Each point is reached from the start by the listed moves, each made once or not at all, plus a little noise. Is the number of moves made odd or even? Then give how often each move was made.

Moves:
(1): [0.28 0.06 0.57]
(2): [-0.09  0.58 -0.11]
Start: [ 0.01  0.02 -0.12]
Points:
[0.19 0.65 0.36] => even (1, 1)
[0.31 0.06 0.45] => odd (1, 0)

Moves:
(1): [ 0.09 -0.03 -0.20 -0.10 -0.37 -0.36  0.16]
(2): [ 0.42  0.01 -0.35 -0.50 -0.17  0.05 -0.39]
(3): [-0.07  0.32 -0.08  0.19  0.05 -0.20  0.13]
(4): [ 0.41  0.21  0.00 -0.10 -0.41 -0.03 -0.13]
Start: [-0.06 -0.08  0.02  0.00  0.09 -0.06 -0.19]
Points:
[ 0.29  0.28 -0.40 -0.31 -0.03 -0.21 -0.45] => even (0, 1, 1, 0)
[ 0.85  0.10 -0.51 -0.69 -0.86 -0.38 -0.56] => odd (1, 1, 0, 1)
[ 0.44 -0.09 -0.53 -0.61 -0.44 -0.35 -0.41] => even (1, 1, 0, 0)
[-0.05  0.22 -0.25  0.10 -0.23 -0.61  0.12] => even (1, 0, 1, 0)

Moves:
(1): [-0.06  0.35 -0.15 -0.16 -0.42  0.05 -0.12  0.20 -0.03  0.44 -0.44]
(2): [-0.30 -0.39 -0.41  0.07 -0.07  0.05  0.12  0.34 -0.28 -0.06  0.06]
(3): [-0.17 -0.25 -0.11  0.25 -0.16  0.03  0.33  0.46 -0.32 -0.04 -0.14]
(4): [-0.46  0.16  0.00  0.04 -0.17 -0.05  0.08 -0.09  0.02  0.12 -0.01]
(5): [-0.14 -0.10  0.10 -0.15  0.03 -0.23  0.14  0.04 -0.30  0.26 -0.09]
(6): [ 0.52 -0.01  0.35 -0.24  0.03  0.29  0.05  0.10 -0.28  0.15  0.07]
(7): [-0.21 -0.26  0.02 -0.03 -0.13 -0.26  0.27 -0.58 -0.19 -0.05 -0.24]
(8): [ 0.12 -0.40  0.00 -0.11 -0.07  0.00  0.25  0.07 -0.10  0.14 -0.05]
Start: [ 0.16  0.07  0.00 -0.34 -0.11  0.16  0.23  0.08  0.05  0.02  0.21]
Points:
[ 0.08 -0.10  0.24 -0.84 -0.86  0.16  0.74 -0.20 -0.54  0.81 -0.45] => odd (1, 0, 0, 1, 0, 1, 1, 1)
[ 0.00 -0.06  0.35 -0.55 -0.42  0.14  0.58 -0.48 -0.40  0.21  0.05] => odd (0, 0, 0, 1, 0, 1, 1, 0)
[-0.28 -0.93  0.08 -0.74 -0.50 -0.02  1.13 -0.03 -1.12  0.55 -0.06] => even (0, 1, 0, 1, 1, 1, 1, 1)
[ 0.18 -0.41  0.25 -0.41 -0.48  0.43  0.94  0.58 -0.64  0.39  0.06] => even (0, 0, 1, 1, 0, 1, 0, 1)
[ 0.06 -0.01  0.12 -0.49 -0.06 -0.09  0.35  0.13 -0.26  0.27  0.12] => odd (0, 0, 0, 0, 1, 0, 0, 0)

Moves:
(1): [ 0.01  0.20 -0.10 -0.64 -0.03 -0.06 -0.09 -0.42  0.32  0.01 -0.10 -0.18]
(2): [ 0.26  0.09  0.18  0.21 -0.32 -0.03 -0.03 -0.28 -0.16  0.00 -0.16  0.02]
(3): [ 0.10 -0.23  0.07 -0.19 -0.13  0.03 -0.11 -0.09 -0.15 -0.17  0.26 -0.15]
(4): [ 0.10  0.25  0.10  0.08 -0.18 -0.28 -0.11 -0.12  0.24 -0.52  0.13 -0.37]
(5): [ 0.10  0.21  0.25  0.02  0.05 -0.10 -0.25  0.09  0.12  0.09  0.16  0.12]
(6): [ 0.23  0.14  0.26 -0.14 -0.08  0.41  0.18 -0.21  0.03 -0.28  0.18  0.09]
(7): [-0.19 -0.25  0.15  0.09 -0.17 -0.27  0.13 -0.04  0.34 -0.09  0.35  0.02]
(8): [-0.08  0.07 -0.18 -0.16 -0.32  0.05 -0.04 -0.16  0.03 -0.08 -0.08  0.41]
(9): [ 0.18  0.04 -0.29  0.18  0.10 -0.05 -0.07 -0.23  0.00  0.11  0.03  0.03]
(10): [ 0.29 -0.14 -0.09 -0.32 -0.32 -0.08  0.10  0.30 -0.12  0.16 -0.09  0.04]
(11): [-0.18  0.21 -0.06 -0.04  0.30 -0.22  0.10 -0.13 -0.15 -0.18  0.01  0.03]
Start: [-0.06  0.20 -0.04  0.18 -0.17 -0.09  0.05  0.06 -0.02  0.04 -0.07 -0.25]
Points:
[ 0.63  0.30 -0.16 -0.11 -0.49  0.18  0.26 -0.09 -0.09  0.02  0.03 -0.07] => odd (0, 0, 0, 0, 0, 1, 0, 0, 1, 1, 0)
[ 0.54  0.21  0.45 -0.06 -1.56 -0.74 -0.28 -0.20  0.29 -0.53  0.50 -0.14] => odd (0, 1, 1, 1, 1, 0, 1, 1, 0, 1, 0)
[ 0.38  1.17  0.55  0.19 -0.74 -0.26 -0.11 -0.77  0.10 -0.92  0.16  0.03] => even (0, 1, 0, 1, 1, 1, 0, 1, 0, 0, 1)
[-0.10  0.24 -0.26  0.04 -0.49 -0.07  0.00 -0.08  0.01 -0.05 -0.16  0.18] => odd (0, 0, 0, 0, 0, 0, 0, 1, 0, 0, 0)
[ 0.32  0.17  0.37 -0.33 -0.79 -0.51  0.35 -0.25  0.14 -1.01  0.74 -0.58] => even (0, 0, 1, 1, 0, 1, 1, 0, 0, 1, 1)
[ 0.37  0.84 -0.29 -0.36 -0.75 -0.64 -0.33 -1.40  0.09 -0.83  0.02 -0.47] => odd (1, 1, 1, 1, 0, 0, 0, 1, 1, 0, 1)
[ 0.27  0.23 -0.11 -0.73 -0.37 -0.85 -0.14 -0.48  0.31 -0.03  0.54 -0.31] => odd (1, 0, 1, 0, 1, 0, 1, 0, 1, 1, 1)

Moves:
(1): [-0.33  0.03  0.01  0.19  0.37 -0.26 -0.35  0.19  0.27  0.34  0.11 -0.28
  0.16 -0.25 -0.12  0.10  0.02 -0.38]
(2): [-0.35 -0.18 -0.13  0.23 -0.08  0.12  0.14  0.18 -0.01 -0.18 -0.08  0.15
  0.04 -0.03 -0.14 -0.24  0.34  0.14]
(3): [ 0.12 -0.14  0.20  0.04  0.03  0.08  0.18  0.01 -0.06  0.06 -0.29  0.48
  0.25  0.09  0.20  0.04  0.17 -0.04]
(4): [-0.50 -0.39 -0.17 -0.25 -0.37 -0.12  0.00  0.03  0.05 -0.06  0.05  0.01
  0.15 -0.02 -0.05  0.08 -0.28 -0.05]
(5): [ 0.11 -0.09 -0.12 -0.15  0.02  0.07 -0.24 -0.09 -0.29 -0.04  0.04  0.34
  0.18 -0.02 -0.55 -0.29  0.01 -0.32]
(6): [ 0.23  0.01 -0.09  0.15 -0.03 -0.01  0.14  0.06 -0.30  0.13  0.48  0.17
  0.46 -0.14 -0.13  0.09 -0.04  0.19]
(7): [-0.08 -0.30 -0.12  0.04  0.56 -0.08 -0.14  0.00 -0.40  0.22  0.06 -0.08
 -0.30  0.03  0.38  0.19 -0.08 -0.08]
(8): [-0.12  0.15 -0.21 -0.13 -0.16  0.19 -0.26 -0.51 -0.30 -0.35 -0.25 -0.27
 -0.15 -0.02 -0.02  0.39  0.21 -0.08]
(9): [ 0.00 -0.19 -0.08  0.16  0.20  0.24  0.30  0.03  0.18 -0.10 -0.08 -0.34
  0.18 -0.11 -0.12 -0.06 -0.23 -0.22]
(10): [-0.03  0.18  0.47  0.05 -0.02  0.11 -0.09  0.16 -0.01  0.28  0.13 -0.16
 -0.14  0.07 -0.23  0.21  0.30 -0.30]
(11): [-0.03 -0.07 -0.14  0.52  0.05 -0.06  0.05 -0.27  0.28 -0.22  0.23  0.06
 -0.08  0.52 -0.17  0.13 -0.07 -0.09]
(12): [ 0.06 -0.17  0.18 -0.12  0.19  0.15 -0.32  0.05  0.14  0.37 -0.16 -0.01
 -0.10  0.30 -0.11  0.11 -0.20  0.43]
(13): [ 0.09 -0.33  0.37 -0.17  0.19  0.38  0.06 -0.16  0.44  0.00  0.53 -0.20
 -0.02  0.08  0.00 -0.07 -0.08  0.10]
(14): [-0.04  0.30 -0.15  0.11  0.31 -0.25  0.08 -0.38 -0.05  0.24  0.01 -0.04
  0.03  0.00 -0.09  0.00  0.01  0.09]
(15): [-0.38  0.20  0.10  0.20  0.09  0.33  0.15  0.00  0.09 -0.05  0.02  0.18
  0.16 -0.23 -0.16  0.08 -0.03  0.04]
(16): [ 0.01  0.12 -0.18 -0.10  0.13  0.09 -0.06  0.35 -0.13 -0.13  0.07  0.00
  0.22  0.43 -0.23 -0.01 -0.21 -0.10]
(17): [-0.10  0.22  0.44 -0.09  0.13 -0.18 -0.21 -0.28 -0.23 -0.04 -0.03 -0.29
 -0.41  0.10  0.02  0.28 -0.08  0.21]
(18): [-0.08  0.05  0.19  0.04  0.03  0.19 -0.12 -0.37 -0.15  0.06  0.11  0.00
  0.16  0.02 -0.06 -0.34 -0.21 -0.17]
Start: [-0.10  0.16 -0.11  0.03  0.10  0.08  0.09 -0.15  0.02  0.00 -0.05  0.17
  0.04  0.24  0.03 -0.11 -0.23 -0.51]
Points:
[-1.04  0.11 -0.86  0.18  0.30 -0.08 -0.01 -0.19 -0.51  0.03  0.15  0.38
  1.24  0.32 -0.47  0.32  0.06 -0.76] => even (1, 1, 1, 1, 0, 1, 0, 1, 0, 0, 0, 0, 0, 1, 0, 1, 0, 0)
[-0.24  0.46 -0.59  0.47  0.97  0.21  0.14 -0.43 -0.35  0.19  0.01 -0.09
  1.20  0.23 -0.47  0.42 -0.20 -1.07] => odd (1, 0, 1, 0, 0, 1, 0, 1, 1, 0, 0, 0, 0, 1, 0, 1, 0, 0)
[-1.56 -0.06 -0.25  0.87  0.50  0.42  0.18 -0.93 -0.42 -0.07 -0.12  0.48
  0.02  0.67 -0.25  0.65  0.29 -0.83] => odd (0, 1, 1, 1, 0, 0, 1, 1, 0, 1, 1, 0, 0, 1, 1, 0, 0, 0)
[-0.71 -0.85 -0.01 -0.79  0.96  0.78 -0.81 -0.71 -0.56 -0.16  0.20 -0.66
 -0.12  1.00 -0.67  0.50 -1.15 -0.57] => odd (0, 0, 0, 1, 1, 0, 1, 1, 1, 0, 0, 1, 1, 0, 0, 1, 1, 0)
[-1.24 -0.35 -0.21  0.94  1.50  0.59 -0.08  0.15  0.53  0.01  0.87 -0.02
  0.22  0.77 -0.41  0.09 -0.41 -0.92] => odd (1, 1, 0, 0, 0, 0, 1, 0, 0, 0, 1, 0, 1, 0, 1, 1, 0, 0)

Moves:
(1): [-0.06  0.09  0.01  0.03  0.06  0.08  0.06  0.34  0.15  0.02  0.35 -0.24
  0.00 -0.30 -0.31 -0.05  0.09 -0.13  0.13 -0.07 -0.18  0.24  0.07  0.30]
(2): [ 0.20 -0.03 -0.09 -0.25  0.04 -0.02  0.08  0.04  0.32 -0.14 -0.50 -0.06
  0.10  0.00  0.07 -0.06 -0.23  0.15  0.05  0.07  0.10  0.20  0.19  0.08]
(3): [-0.17  0.20  0.15  0.09 -0.07  0.15  0.01  0.09  0.06  0.16  0.16 -0.02
  0.14  0.01 -0.07  0.01  0.03  0.05  0.03 -0.16  0.00  0.15 -0.22 -0.04]
(4): [-0.10 -0.07 -0.09  0.02  0.08  0.04 -0.09  0.11 -0.07  0.05  0.10 -0.04
  0.09 -0.07  0.01 -0.01  0.00  0.03 -0.04 -0.12 -0.05 -0.35  0.09 -0.18]
(5): [-0.32 -0.23  0.01  0.20 -0.11 -0.27 -0.04 -0.09  0.26  0.10 -0.01  0.09
  0.06 -0.06 -0.30 -0.01 -0.12  0.01  0.02 -0.12 -0.01  0.37 -0.08 -0.30]
(6): [ 0.25  0.27 -0.12 -0.04 -0.08 -0.06 -0.15 -0.06  0.05 -0.02 -0.09  0.06
  0.23  0.28 -0.04 -0.15  0.06  0.15 -0.01  0.05  0.17 -0.03 -0.24 -0.24]
(7): [-0.07 -0.09 -0.13  0.04 -0.28  0.10 -0.26 -0.06  0.00  0.16  0.09  0.05
 -0.05  0.10  0.05  0.12  0.11  0.15 -0.14 -0.02 -0.02  0.15  0.22 -0.17]
(8): [-0.21  0.13  0.07  0.42  0.23  0.20  0.09  0.14 -0.16  0.17  0.08 -0.10
 -0.01 -0.16 -0.01  0.06 -0.24 -0.24 -0.41 -0.09 -0.10  0.10  0.15  0.12]
(9): [-0.13  0.06 -0.19 -0.11 -0.01  0.17 -0.04  0.02  0.12  0.16  0.08  0.05
  0.14  0.11 -0.21 -0.21  0.07  0.05 -0.20  0.14  0.26  0.00  0.01  0.04]
(10): [ 0.03  0.09  0.21 -0.22  0.20 -0.14 -0.07  0.01  0.19 -0.04  0.08 -0.03
 -0.09 -0.03 -0.19  0.20  0.07  0.35 -0.06 -0.12  0.16 -0.03  0.04  0.06]
(11): [-0.08 -0.12 -0.10 -0.33 -0.27 -0.07 -0.33  0.07 -0.14 -0.28 -0.04  0.00
 -0.05  0.14  0.19  0.06 -0.03 -0.02  0.18 -0.17 -0.12 -0.16  0.00  0.26]
(12): [ 0.14  0.13  0.06  0.27 -0.17  0.29  0.29 -0.05  0.21 -0.08 -0.22 -0.02
 -0.15 -0.17 -0.21  0.15 -0.08  0.05  0.15  0.09  0.11  0.16  0.01 -0.09]
(13): [ 0.12  0.19 -0.08  0.17  0.11  0.07 -0.09  0.07  0.09 -0.02  0.00 -0.09
 -0.15  0.08 -0.14 -0.37 -0.22 -0.07  0.33  0.10 -0.11  0.06  0.06 -0.07]
(14): [-0.13  0.05  0.12  0.08  0.00 -0.17 -0.08  0.10  0.05  0.02  0.26 -0.11
  0.07 -0.03  0.13  0.22  0.16  0.34 -0.03  0.08  0.30 -0.03 -0.08 -0.02]
(15): [ 0.07  0.06  0.01  0.39 -0.31  0.15 -0.12  0.20 -0.25 -0.10 -0.08  0.08
  0.36  0.32  0.15 -0.22 -0.07  0.44  0.16 -0.12  0.09 -0.17  0.25 -0.07]
(16): [-0.08  0.12 -0.17 -0.15 -0.10 -0.34  0.20 -0.21  0.06 -0.02  0.22  0.15
  0.29 -0.48  0.03 -0.41  0.18 -0.21 -0.02  0.23  0.20 -0.12 -0.23  0.18]
(17): [ 0.17 -0.10 -0.10 -0.13  0.10  0.00 -0.05 -0.12 -0.04  0.00  0.11 -0.02
 -0.22 -0.02  0.03  0.10 -0.20 -0.07 -0.19  0.11  0.16  0.14 -0.01 -0.05]
(18): [-0.13 -0.07  0.25 -0.02  0.01  0.14 -0.14  0.24  0.03 -0.15  0.12 -0.18
 -0.11 -0.11 -0.03 -0.11  0.21  0.14  0.20 -0.03  0.11 -0.11  0.01 -0.02]
(19): [ 0.12 -0.22 -0.03  0.12  0.12  0.05 -0.16 -0.07 -0.17 -0.02 -0.21 -0.04
 -0.11 -0.09  0.12  0.17 -0.02  0.06  0.25  0.09  0.09  0.20 -0.06  0.03]
(20): [ 0.31  0.10  0.09  0.23 -0.13 -0.30  0.16 -0.21 -0.08  0.20  0.18 -0.27
  0.10  0.01 -0.04  0.28 -0.35 -0.23 -0.02  0.15 -0.26 -0.30  0.21 -0.33]
(21): [-0.09 -0.28 -0.07 -0.04 -0.13  0.24 -0.10  0.37  0.11 -0.06  0.04  0.02
 -0.04 -0.18 -0.10 -0.08 -0.04  0.11 -0.21  0.13 -0.06 -0.21  0.23  0.30]
(22): [ 0.00  0.11 -0.06 -0.04 -0.35 -0.27 -0.15  0.25 -0.26  0.08  0.11  0.13
 -0.01  0.05  0.09 -0.06  0.09 -0.09  0.08 -0.11 -0.11 -0.14  0.10  0.26]
(23): [ 0.01  0.15  0.09  0.02  0.10 -0.11 -0.26  0.19 -0.03  0.02  0.23  0.24
  0.02  0.02 -0.08  0.25 -0.06 -0.06 -0.18  0.16  0.01  0.10  0.31 -0.04]
(24): [-0.30  0.16  0.16  0.07  0.23 -0.25  0.19  0.09 -0.15  0.16 -0.17 -0.03
  0.18 -0.12 -0.08  0.22  0.04  0.30 -0.09  0.13 -0.10  0.17  0.04 -0.03]
Start: [ 0.00  0.26  0.22 -0.06  0.06  0.07  0.26  0.28  0.09  0.13  0.00  0.23
  0.07  0.33  0.25 -0.21 -0.08  0.00  0.09 -0.11  0.24  0.06  0.09 -0.16]
Points:
[-0.40  0.71 -0.21  0.48 -0.98 -0.26 -0.50  1.17 -0.41  0.63  0.19  0.11
  1.48  0.20  0.53 -0.27 -0.28  1.05 -0.28  0.19  0.68 -0.48  0.75  0.10] => even (0, 1, 1, 1, 0, 1, 1, 1, 1, 0, 1, 0, 0, 1, 1, 1, 0, 0, 1, 1, 1, 1, 0, 1)
[-0.66  0.30  0.24  0.76 -0.14  0.59 -0.68  1.23 -0.10  0.23 -0.01  0.08
  0.44  0.53 -0.26 -0.68 -0.63  0.91  0.10 -0.06  0.64  0.62  0.23 -0.23] => odd (0, 0, 1, 0, 1, 1, 0, 1, 1, 0, 1, 0, 1, 0, 1, 0, 1, 1, 1, 0, 1, 0, 0, 1)
[-0.54  0.60  0.46  0.15 -0.23  0.25 -0.90  1.43 -0.25  0.27  0.19  0.05
  0.01  0.30  0.06 -0.14 -0.02  0.90  0.24 -0.31  0.13  0.23  0.41  0.32] => even (0, 0, 1, 0, 0, 1, 1, 1, 0, 1, 1, 0, 1, 0, 0, 0, 0, 1, 1, 0, 1, 1, 0, 1)
[-0.14  0.77  0.12  0.00 -0.76 -0.66 -0.56  0.91  0.30  0.40  0.98  0.04
  0.53 -0.23 -0.18 -0.18 -0.60 -0.43 -0.21 -0.10  0.19  0.65  0.55 -0.13] => even (1, 1, 1, 0, 1, 1, 1, 1, 0, 0, 1, 0, 0, 0, 0, 1, 1, 1, 0, 1, 0, 1, 1, 0)
[-0.07  0.04  0.13  0.47 -1.22 -0.24 -0.07  1.40  0.39 -0.06  0.22 -0.17
  0.57  0.01 -0.11  0.02 -0.69  0.63  0.58 -0.31  0.04 -0.33  1.08  0.05] => odd (1, 1, 0, 1, 1, 0, 0, 0, 0, 0, 1, 1, 0, 1, 1, 0, 0, 0, 0, 1, 1, 1, 0, 0)
[ 0.42  1.05 -0.07 -0.05 -0.83 -0.74 -0.31  1.05 -0.17  0.11  0.16  0.43
  1.03  0.48  0.26 -0.60 -0.92  0.49  0.16  0.43  0.22 -0.28  0.77  0.09] => odd (0, 1, 1, 0, 0, 1, 0, 0, 0, 0, 1, 0, 1, 0, 1, 1, 1, 0, 0, 1, 1, 1, 1, 1)
[ 0.00  0.88  0.64  0.28  0.20 -0.43  0.25  0.81  0.67  0.50  0.38 -0.23
  0.31 -0.24 -0.39  1.13 -0.39  0.95 -0.13  0.21  0.34  0.38  1.18 -0.58] => even (1, 1, 0, 1, 0, 0, 1, 0, 0, 1, 0, 1, 0, 1, 0, 0, 0, 0, 0, 1, 0, 0, 1, 1)
[-0.58  0.61 -0.20  0.47 -0.41 -0.10 -0.66  1.12  0.20  0.34  0.14  0.55
  1.04  0.13 -0.06 -0.65 -0.87  0.75 -0.42  0.11  0.40  0.41  0.84 -0.38] => odd (0, 1, 1, 1, 1, 1, 1, 1, 0, 0, 1, 0, 1, 0, 1, 1, 1, 0, 0, 0, 1, 0, 1, 1)
[ 0.21  0.59 -0.22  0.42 -0.66 -0.41 -0.45  0.66  0.15  0.59  0.64  0.31
  0.91  0.21 -0.46 -0.95 -0.59  0.54  0.21  0.15  0.82 -0.38  0.25 -0.53] => even (0, 0, 1, 1, 1, 1, 0, 0, 1, 1, 0, 0, 1, 0, 1, 1, 1, 0, 1, 1, 1, 1, 0, 0)
[-0.84  0.54  0.32  0.13 -0.41  0.15 -0.51  1.38  0.60  0.08  1.28 -0.05
  0.82 -0.20 -0.50 -0.76  0.12  0.96 -0.33 -0.26  1.24  0.23 -0.01  0.37] => even (1, 0, 1, 0, 1, 1, 0, 1, 1, 1, 1, 0, 0, 1, 1, 1, 1, 1, 0, 0, 1, 0, 0, 0)
[ 0.28  0.87 -0.20  0.11 -0.32  0.35 -0.40  1.29  0.20 -0.26  0.06 -0.12
  0.38 -0.15 -0.21 -1.10 -0.40  0.59  0.67 -0.06  1.02  0.06  0.54  0.43] => even (1, 1, 0, 1, 0, 1, 0, 1, 1, 1, 1, 1, 1, 0, 1, 1, 1, 1, 1, 0, 0, 1, 0, 0)
